Each row of a before or after table is a point. One or more steps were done to the points. Then noise was added and the rows were shuffled. The steps act on how far a point lies along the listed directions, d1 being the first. Name the steps. A step turns or swaps two directions, mirrors them in a line or flattens them onto one, adds a multiple of one to another, or multiplies one. Angles are multiples of 10 degrees, from the lower direction toward the higher: turns from -170 to 170, lines from 10 to 170 but not 90. Use the fewest steps. Two steps may share a direction if one is a turn and the other turns, adds or multiplies; they go together, in the order done. Otherwise the lowest direction goes first.
(in the rows, 128 means zero)

Directions:
(1): [117 171 141]
(2): [ 90 112 149]
(3): [152 122 167]
Before (8 x 3):
[[166 120 135]
 [159 119 129]
 [132 117 141]
 [150 119 156]
 [123 140 163]
 [111 141 132]
 [ 78 120 123]
 [130 134 171]]
After (8 x 3):
[[153 106 153]
 [135 105 135]
 [104 174 141]
 [ 77 125 124]
 [166  93 121]
 [111 181 175]
 [172  96 128]
 [124 168 182]]
Steps: multiply d1 by 3

Directions:
(1): [119  70 151 114 127 116]
(2): [ 95 146 159 123 171 129]
(3): [165 121 108 107 172 119]
(4): [110 138 114  70 113 137]
(5): [101 129  98 136 130  77]
Before (12 x 6):
[[147 137 146  82 156 163]
 [122 157 112 160 137 127]
 [121  75 162 100 116 133]
 [166 168 105 150 134 132]
 [146 118 112 128 132 133]
 [107  87 166  86  94 169]
 [111  84 175 106 105 151]
 [141  99 141 118  82 138]
 [113 113 111 136  93  99]
 [117  98 163  65 180 149]
 [130  96 126 105 126 126]
 [118 159 103 123 101 110]]
After (12 x 6):
[[138  88 173 117 203 138]
 [119 115 100 110 100  99]
 [135 156  94 112 120 106]
 [165 127 156 123 173 155]
 [133  74 157  95 129 131]
 [139 118 119 145 125 132]
 [140  92 127 122 137 120]
 [151 170 117 165 116 135]
 [127  82 160  77 125 149]
 [140  79 146  63 136 160]
 [107 160 113 148 122 131]
 [151  99 130  96  93 134]]
Steps: turn d3 and d4 by -70 degrees

Directions:
(1): [ 87 150 129 108 153 127  75 140 110]
(2): [138 151 104 119 159 160 126 121 184]
(3): [112 117 141  84 101 157 129  80 126]
(4): [ 99  77 117 139 163 104 132 102 142]
(5): [107 131 159 141 161 170 166 139 106]
Before (9 x 9):
[[120 105 123 117  75  87 109 112  98]
 [165 154 123 118 113 143 114 148 141]
 [119 112 144 126 109 130 132 121  96]
 [153 166 127 147 123 118 101 173 125]
 [140 152 144 145 131 122 141 148 102]
 [123 126 122 103 113 120 123 104 145]
 [100 106 130 124 141 109 128 106 146]
 [ 94  54 126 143 150 101 144 129 116]
 [161 151 120 144 103 126 141 143 132]]
After (9 x 9):
[[111 128 143 113 136 146 148 114 129]
 [136 115 109 141 126  70 112 118 129]
 [122 115 137 122 100 120 125 120 101]
 [124 178 169 120 120 177 153 151 108]
 [148 190 185 130  90 202 172 206  58]
 [115  84  97 157 164  61  93 129 158]
 [ 89  97 156 135 121 127 152 118  79]
 [131  84  97 156 137  82 134 108 156]
 [125  68  93 135 158  90 106 103 172]]
Steps: multiply d4 by 2; turn d4 and d5 by 140 degrees

Directions:
(1): [129 114 139 131 135 158 182 165  79 150 131 119]
(2): [145 130 120 118 120 156 179 116 172  85 108 109]
(3): [131 101 106 108 146 124 122 188 159 121 124 171]
(4): [140 134  77 156 114 131 110 155 107  90 158  96]
Before (12 x 12):
[[138 133  93 129 104 116  82 118 178  97 144 147]
 [114 148 153 148 124 108  72  88  89 156 141 135]
 [149  95  99  72 145 155 195 193 180  87 127 157]
 [115 117 180 115 159 135 183 131 126 155 119 147]
 [143 133 101 129 122 116 120 137 148 110 145 124]
 [118 139 125 170 116 149 130 140  65 152 157 118]
 [ 97 125 154 142 140  97  74 125  81 193 170 138]
 [129 147 124 129 116 111  89  93 170 100 145 124]
 [ 93 137 128 144 129 110 111 129  59 179 148 150]
 [137 103 166  76 135 127 176 142 154 134 106 146]
 [123 135 121 130 131 119  78 114 126 122 136 135]
 [131  96 144 101 130 145 166 170 143 120 102 143]]
After (12 x 12):
[[136 106 124 116 122 144 150 165 138 101 113 123]
 [124 143 131 125 120 107  88  91 179 103 140 132]
 [136 132 101 120 107 113  82 116 185 102 140 154]
 [ 93 129 138 145 134 123 141 149  39 191 149 150]
 [123 129 128 127 134 124  88 121 122 129 131 140]
 [139 132 111 119 125 112 120 135 157 117 138 135]
 [ 98 117 159 144 143 116 105 148  49 204 173 130]
 [144 121 130 102 122 124 155 137 142 102 129 116]
 [113 143 162 145 128 120  96 102  72 166 139 136]
 [112 126 146 154 126 154 152 148  69 171 142 138]
 [123 130 151 138 143 137 171 134 108 130 139 116]
 [153 106  77  85 134 144 165 178 190  63 138 141]]
Steps: add -0.5 times d2 to d1; flatten d3 and d4 onto the line at 20 degrees

Directions:
(1): [146 132  91 149 102 131  88  94 112 176  93 125 146 111  90 123 177 124
 111 137]
(2): [162 104 158 169 175 130  98 153 155 167 113 132 136 101 163 139 125 154
 152 145]
(3): [136 147 141 142 108 102 134 151 137  82  96 157 146 170 135 128 175 173
 124 165]
(4): [ 88  82 115 113 151  95 128 156 135 154 157 130 147 140 115  63 151 121
 126 152]
(5): [115 118 163  68 119 132  84 138 151 111  94 135 113  93  97 109 128 163
 130  96]
(6): [122  64 123 119 130 157 163 108  86 145  90 123 103 153 140 130 118 176
 112 131]
Before (12 x 20):
[[134 138 167  93 118 131 139 130 137 101 132 116 101 105 135 136  94 121
  123  89]
 [122 144 133 104 124 165 138 103 105 108 136 116  97 111 161 152  72 111
  131  94]
 [122 156 135 143 120 153 147 119 120 104 145 126 115 141 158 166  91 114
  129 104]
 [114 136 145 100 134 128 123 141 150 124 156 123 135 106 116 119 119  96
  127 101]
 [174 160 135 141 139 144 120 141 156 142 143 110 104  91 153 159  73 107
  150 108]
 [137 130 141 130 134 144 130 109 140 121 135 120 112  97 145 159  71 120
  150  94]
 [103 118 113 107 120 147 121 130 129 148 163 123 124  97 121 116 114  93
  138 103]
 [160 161  81 165 100 144  95  94 113 170 116 125 126  90 108 159 120 109
  129 109]
 [153 197 170 128  88  88 107 148 148  44  88 161 133 176 136 143 171 181
  143 143]
 [138 170 112 128 126 126 126 114 134 139 140 103 139 107 128 139 121 104
  127 117]
 [143 132 114  96  92 152  71  93 127 166  87 137 126  71  64 114 163 133
   99  76]
 [114  79 157 144 165  77 111 204 162 127 113 143 153 179 159  67 181 191
  147 210]]
After (12 x 20):
[[133 136 154 143 151 103 108 154 174 115 147 137 144 102 150 129 111 127
  166 131]
 [150 132 135 143 158 105 108 180 181 162 163 115 133  98 150 107 105 107
  154 141]
 [160 150  94 185 129 117  73 129 142 188 123 136 149  87 114 133 147 116
  141 138]
 [123 147 146 104 123 132 122 137 147 119 148 122 133 102 121 132 116  94
  128  94]
 [132 138 156 171 154 137 123 151 146 126 137 136 128 127 174 152 103 128
  143 125]
 [ 52  47  93  60 111 129 181 118  76 125 131 105  99 195 108  60 123 148
   97 141]
 [144 155 119 139 139 128 119 122 140 151 137 101 139 100 139 136 120 112
  133 124]
 [160 148 126 119  99 138  56 114 151 156  81 148 146  69  75 117 180 145
  109  94]
 [149 167 161 148 144 122 105 157 159  96 128 142 132 107 180 144 116 130
  152 132]
 [138  38 148 108 157 169 135  96  85 176  89 105  70 130 157 132  77 184
  137  93]
 [124 168 124 119 103 131 110 145 147 107 155 143 137 105 121 134 136  96
  144 111]
 [149 140 181 115 136 118 122 151 160 109 127 125 110 101 150 134 112 132
  135 106]]
Steps: turn d2 and d4 by 80 degrees; mirror d3 and d6 in the line at 50 degrees

Directions:
(1): [127 131 109  85 110 127 123 152 159  89  61 107 116 131  96 130 109 149
 130 132 162 121 116 102 176 133 105 127  97  66 144 110]
(2): [160 154 160 103 130  41  95 125 127 120 118 120 149  82 107 145 177 144
 124 154 101 148 144  98 119 144 124 157 123 140 115 126]
(3): [145 120 137  94 179 144 113 103 128  99 134 154  99 143 148 147 109 151
  80 115 142 155  91 103  79 128 145 118  76 142  97  93]
(4): [115 119 132 113 102 151 102  70 100  90  94 123 115 118 157 107 173 144
 155 125 163 173 156 122 124 108 169 101 172 125 143 125]
(5): [107 122 138 163 148  97 125 141  82 106 124 165  94 130  82 163 133 105
 153 134 135 114 104 115 155  73 115 106 145 155 139  71]
Before (11 x 32):
[[151 164 142 112 136  51 109 118 120 141 152 119 166  79 121 115 181 126
  115 162  90 142 148 110  97 155 134 163 133 158 133 162]
 [172 125 145  91 178 117 106 117 148 107 130 159 115 147 136 157 104 127
   73 126 140 132  89  98  79 140 140 143  80 142  98  98]
 [ 94 116 139 110 146 152 118 100  86  74  76 144  88 135 116 126 152 129
  157 134 175 155 119 110 136  87 151 102 132 115 153  96]
 [161 141 126  85 131  74 128 168 163 118  90  96 148 129  92 141 116 134
  131 150 115 108 122  86 174 176  89 156  75  81 133 118]
 [136 128 132 108 141 142 120 103 134 128 137 114 138 121 148 114 139 138
  110 141 138 150 129 133 111 127 149 150 133 125 111 130]
 [110 130 119 109 137 159 121  87 112 125 128 114 118 135 156 126 135 141
  142 122 140 152 139 133 106 119 150  97 124 116 132 123]
 [138 148 137  95 162 124 102 111 141 114 117 148 120 128 148 121 120 148
   96 117 146 153 120 108  84 151 141 129  83 125 114 115]
 [151 132 155  38 163 127  65  81 145  69 116 122 113 113 162 132 164 186
   89 121 146 194 127 101  70 144 151 125  65 122  81 106]
 [167 163 168 132 136  40 106 118 105 146 171 114 174  81 127 152 200 120
  129 143  60 157 152 117  94 146 131 177 151 186 115 158]
 [136 160 133  80 101 119 132 125 167 146 102 108 134 114 150 105 151 163
  112 126 126 140 147 117 118 159 129 149 103 117 130 177]
 [136 130 143  90 157  60 102 145 113  85 103 140 105 125  75 157 131 134
  105 143 118 145 114 100 155 119 111 135  95 108 118  83]]
After (11 x 32):
[[113 122 147  95 181 133 117 114  99  75  90 155  86 139 106 146 131 136
  123 134 162 150  95  95 116 101 139 115  88 123 132  81]
 [112 113 115 189 146 201 170 120  98 174 215 138 138 166 174 126 111  84
  128  94  96 121 118 178  90 116 143 126 160 185 130 162]
 [103 122  95 162 144 188 164 120 114 164 191 141 133 153 162  89 103  96
  114 119 121 109 119 163  95 130 144 119 141 159 146 167]
 [ 96 100 118  87 120 231  98  59 123  81 119 116 101 149 198  89 150 158
  138  96 183 185 147 151  97 112 172  82 134 111 119 130]
 [ 82  97 105 139 121 169 137 129  93  98 110 140  89 169 112 115 107 107
  146 114 155 131 128 153 180  89 131  92 154  99 155 104]
 [129 139 131  91 153 124 109  95 120 119 128 117 122 124 145 142 138 151
  124 131 126 156 131 116  96 131 142 111 100 120 118 112]
 [117 142 115 100 110 174 156 127 166 156 119 118 120 147 166  97 116 151
  108 109 138 125 132 138 115 149 132 132 101 118 133 177]
 [108 138 123 120 117 162 109  92 122 113 100 134 122 129 163  90 140 135
  142 113 166 156 154 134 110 134 157 108 144 116 147 136]
 [131 124 129 113 140 152 124 102 134 131 139 115 137 127 150 112 134 136
  111 138 140 149 128 138 110 125 149 145 136 124 111 131]
 [124 112 128 127  88 161 108  78 115 103  92 127 124 136 158 103 162 111
  163 128 173 145 159 135 132 109 172 111 196 123 155 136]
 [109 108  89 131 101 183 164 152 146 131 100  97 132 172 128 102  90 105
  167 122 151  92 132 136 194 147 108 114 129  73 165 137]]
Steps: mirror d1 and d2 in the line at 170 degrees; swap d3 and d4

Directions:
(1): [131 145 151  89 128 123 144 101 124 116 190 112 136 184 113 125  86  89
  79 144 136  94 103 108 122 127 125 116 167 108  91 119 143 153 157 103
  87  84 122 133 172 151 132 152  86 102 165 130  67 108 104 136 163  98
 121 147 129 145 150 127 147 126  93 145]
(2): [107 149 114 132 159 105 166 112  55 117 129 153 129 150  81 154  69 156
 131 122 104 171 146 164 105 118 121 120 151 131 148 160 189  81 117 146
 126 113 145  94 130 125 138 134 162 129  97 149 107 119 112 103 127 138
 113  90 124 137 162 198 112 139 115 129]
(3): [110 149 150 160  85 139 113  85 149 141 162 113 129 104 119  87 137  84
 119  77 195 122 142 151 119 138 133 154 127 117 141 151 105 154 117 187
 128  96 132 120 160  76 156 117 149 150 129 168 120 102 103  81 124 126
 143 137 160 100 102 176  96 123 114 121]
(4): [108  85 104 112  77 164 175 128 103 165 154 117 123 133 122 173 155  86
 119  93 143 146 125 132 127 143 161  92  68 114 123 118 157 109 125 157
  64 132 145 122 126 111  61 118 104 100 105 100 116 131 120 134  92 154
 110 151 140 106 165 111 125 154 150 118]
(5): [128  96 146  84 111 108  98 104 153 112  85 134 175 129 113 126 117  72
 164 174 102 161 128 137 100 124 130 111  80 141  92 135 113 146  77 140
 103 147 103  76 134 139 179 148 143 128 153 173  88 161 173 124 126 153
 111 150 129 121 161 129 110 125 122 109]
Before (13 x 64):
[[105 146 130 142  96 128 128  76 127 116 152 106 145 104 114 122 104  81
  146  93 162 138 141 171  97 137 135 154 121 122 135 166 137 128  96 186
  118 106 121 116 160  97 169 134 138 139 132 172 102 129 125  87 137 128
  123 121 141 100 129 187  95 133 113 119]
 [117  90 112  82 110 111 127 137 118 113  87 148 147 137 108 151 136 101
  165 170  93 161 130 136 107 112 140 110  74 154 113 130 133 114 118 134
  115 160 112  88 105 153 133 151 138 130 124 130 116 163 160 130 106 168
   97 138 111 125 156 114 135 152 124 113]
 [132 134 149 150  96 141  94 136 165 166 126 114 115  92 160  96 175 112
  143 113 172  98 120 114 141 146 133 160 114 124 121 131  76 159 130 137
  150 125 113 148 126 105 141 113 140 144 131 143 137 131 144 141 124 112
  162 157 138 108  75 101 136 124 132 134]
 [156 165 133 174 168 110  81 129 147 105  64 162 131 108 150 102 127 196
  169 167  76 143 151 130 109 104  97 145 152 162 146 144 103 125  98 126
  206 144 119 111  95 134 178 133 185 169 115 161 162 156 163 113 135 118
  144  67 110 131  91 145 112 122 120 138]
 [138 159 168 153 130 104  91  87 170 111 139 123 136 124 143  68 130  99
  120 131 158 120 125 133 120 121 118 169 137 130 131 149  93 176 129 122
  157 110 113 127 147  99 201 131 149 143 166 163 120 128 119 101 138 112
  146 143 129 124  85 153 101 119 117 114]
 [120 136 106 144 139 139 157 150  87 139 119 131 104 118 112 143 132 168
  118 105 118 144 143 152 130 129 119 115 139 122 159 129 146  89 147 129
  138 137 148 143 108 125  85 113 130 125  98  98 164 138 107 141 111 138
  141 104 100 136 136 124 131 150 130 141]
 [142 125 159 105 147 109  61 145 208 105  64 122 161  95 167  93 145 128
  143 191 119 125 125  94 128 123  93 151 128 154 106  99  64 153 111  82
  183 170  83 124 113 154 198 148 123 152 186 152 160 170 191 141 153 136
  131 148 119 134 110  88 150 105 128 117]
 [126 131 148  97 147  92  99 103 147  83  88 142 162 146  99 114  86 103
  139 173 105 174 140 148 106 116 104 125 119 128  99 159 126 148  80 133
  133 110  97  76 146 129 194 158 160 120 159 177  86 148 154 107 151 128
  117 115 122 133 149 151 115 123 129 120]
 [111 123 132 116  92 145 123 101 158 142 123 123 131 100 117 113 139  91
  140 117 157 132 138 149 120 136 140 131 115 125 126 146 112 147 115 161
  126 130 122 118 144 103 131 130 130 141 136 152 131 139 150  97 114 142
  126 157 132 102 119 129 109 128 119 111]
 [106 133 167 113  74 118 144  64 134 126 158 122 151 127  99  97 114  29
  116 101 177 115 117 145 114 129 141 115 124 111 103 136 128 166 119 181
   76  77 113  96 179  97 164 142 142 132 151 168  50 113 120 104 135 148
  118 148 158 110 155 170  98 131  92 112]
 [120 129 121 120 137 117 148 109 106 119  97 136 156 120 128 149 123 121
  151 132 112 168 126 147 108 140 142  98  86 138 127 146 133 111  98 143
  129 163 129 109 111 118 114 128 157 128 100 138 121 148 145 132  97 149
  101 140 133 103 158 129 115 148 114 115]
 [133 131 138 122  90 144 136 109 160 142 163 104 129 127 132 135 160  72
  124 104 163 122 105 133 133 140 126 127  97  96 113 130 114 143 129 156
   96 123 127 121 154 116 125 120 120 127 120 145 132 123 134 105 112 143
  137 132 152 106 121 123 117 133 122 127]
 [127 104 132 169  63 172 122 122 172 167 130 104 116  47 155 103 217 109
  144  74 199 122 138 147 135 152 143 143  78 115 143 134  72 152 106 193
  124 136 134 153 121  76 106  95 134 141 110 116 165 133 119 115  96 149
  142 183 152  66  76 116 104 135 162  97]]
After (13 x 64):
[[143 172 170 121 158 117  84 134 194 107 142 105 132 126 168  75 122 140
   85 161 158  74 113  81 144 125  88 167 197 131 113  92  76 165 167  66
  185 117  96 165 147 151 178 148  92 143 196 133 150 126 137 138 183  94
  146 142 125 147  87 101 170 101 104 141]
 [135 161 137 144 181  87  90 128 145  80  72 151 134 121 119  98  98 173
  143 159 106 163 151 147 124 111  89 155 159 134 138 162 118 136 100 118
  193 117 107 106 122 124 192 142 180 142 139 160 140 140 143 107 153 115
  140  82 112 143 105 155 120 115 140 129]
 [156 157 144 119 181 100 133 134 132 101 158 127 117 180 152 116 105 151
   86 168 103  93  96  93 140 111 112 142 179 124 114 114 135 151 182  43
  142 112 119 164 133 160 145 144  95 104 172  97 115 132 111 157 160  88
  133 133  95 167 111 100 153 127 119 139]
 [130 132 140  74 131 125 130 109 148 116 136 125 137 152 114 125  98 101
  114 168 118 107 114 119 123 126 127 116 156 123  95 128 130 152 141 103
  115 119 111 127 154 154 133 153  97 117 165 135  99 142 151 130 148 119
  115 160 110 137 142 103 142 124  99 128]
 [144 137 159  84 123 132 131 137 139 146 181 107 120 173 149 125 123  98
   89 161 137  61  81  74 140 140 131 124 159 106  71 104 115 166 174  70
   98  96 106 163 155 164 114 145  74  95 169 112  74 123 128 185 164  79
  144 172 119 146 121  64 182 129 105 159]
 [143 114 137  76 167  86 141 138 113  90  77 154 151 151 116 145  96 128
  146 195  60 123 101 111 130 105 120  93 145 139  92 106 148 129 132  79
  114 137 102 110 120 184 148 160 130 115 152 114  80 158 168 175 150 146
  103 119 101 161 176 102 146 128 112 125]
 [148 111 171  44  98 142 153  94 156 123 212  88 149 184 126 129 113  46
   65 171 146  65  72  88 122 140 131  93 144  89  40  98 114 188 158  93
   34  80 106 150 188 174 113 164  36  69 197 104  31 127 107 172 174  99
  111 221 126 125 155  74 166 133  97 132]
 [139 206 149 200 135 136 111  92 136 125 169 132 103 128 142  78 118 165
  101  99 155  94 145 128 116 116 103 161 202 126 153 148 113 147 146 153
  184  77 140 143 146  95 152 123 157 163 118 157 140 100  93  87 150  83
  161  76 139 121  71 179 110 125  94 156]
 [114 129 138 122 106 101  89 108 145 105  93 143 147 109 105  95 132  95
  167 146 134 149 146 154 102 112 124 151 105 157 132 154  97 142 109 167
  156 138 109  85 125 120 190 144 171 165 133 175 125 142 147  92 120 154
  121 130 129 114 112 161 110 135 106 111]
 [119 156 145 135 131 108 124  81 126 109 108 131 162 113 121 111 113 104
  146 123 140 156 132 155 101 140 135 122 110 137 127 161 112 136  94 161
  145 141 122 104 134 102 156 130 172 146 115 174 113 133 136 108 112 136
  114 140 145  98 137 159 101 134  96 115]
 [102 130 120 149  89 152 152 113 102 153 137 120 117 102 101 125 141 109
  119  72 161 156 153 172 114 141 131 120 108 115 156 145 134 106 125 182
  115 123 148 120 130  86 102 110 142 133  99 132 145 131 102 109  97 152
  141 123 124 108 138 152 102 152 125 126]
 [154 122 138  75 130 122 140 127 150 114 146 112 142 168 132 159 130  87
  119 169 103 116  84 108 133 128 114 104 113 101  82 111 130 139 142  95
   85 134 114 122 147 174 127 145  94 104 145 127 108 143 156 147 136 132
  122 131 123 137 152  88 150 130 114 138]
 [127 142 119 106 151 109 138 111 108  93 133 120 145 145 120 152  77 125
  139 154  96 128 120 140 107 125 122 133 150 129 113 142 161 113 121 113
  123 121 114 130 142 157 154 153 108 118 146 138  95 146 140 136 158 113
  113 112 106 137 151 145 134 132 111 134]]
Steps: add -1 times d2 to d3; turn d1 and d3 by -120 degrees; turn d4 and d5 by 50 degrees
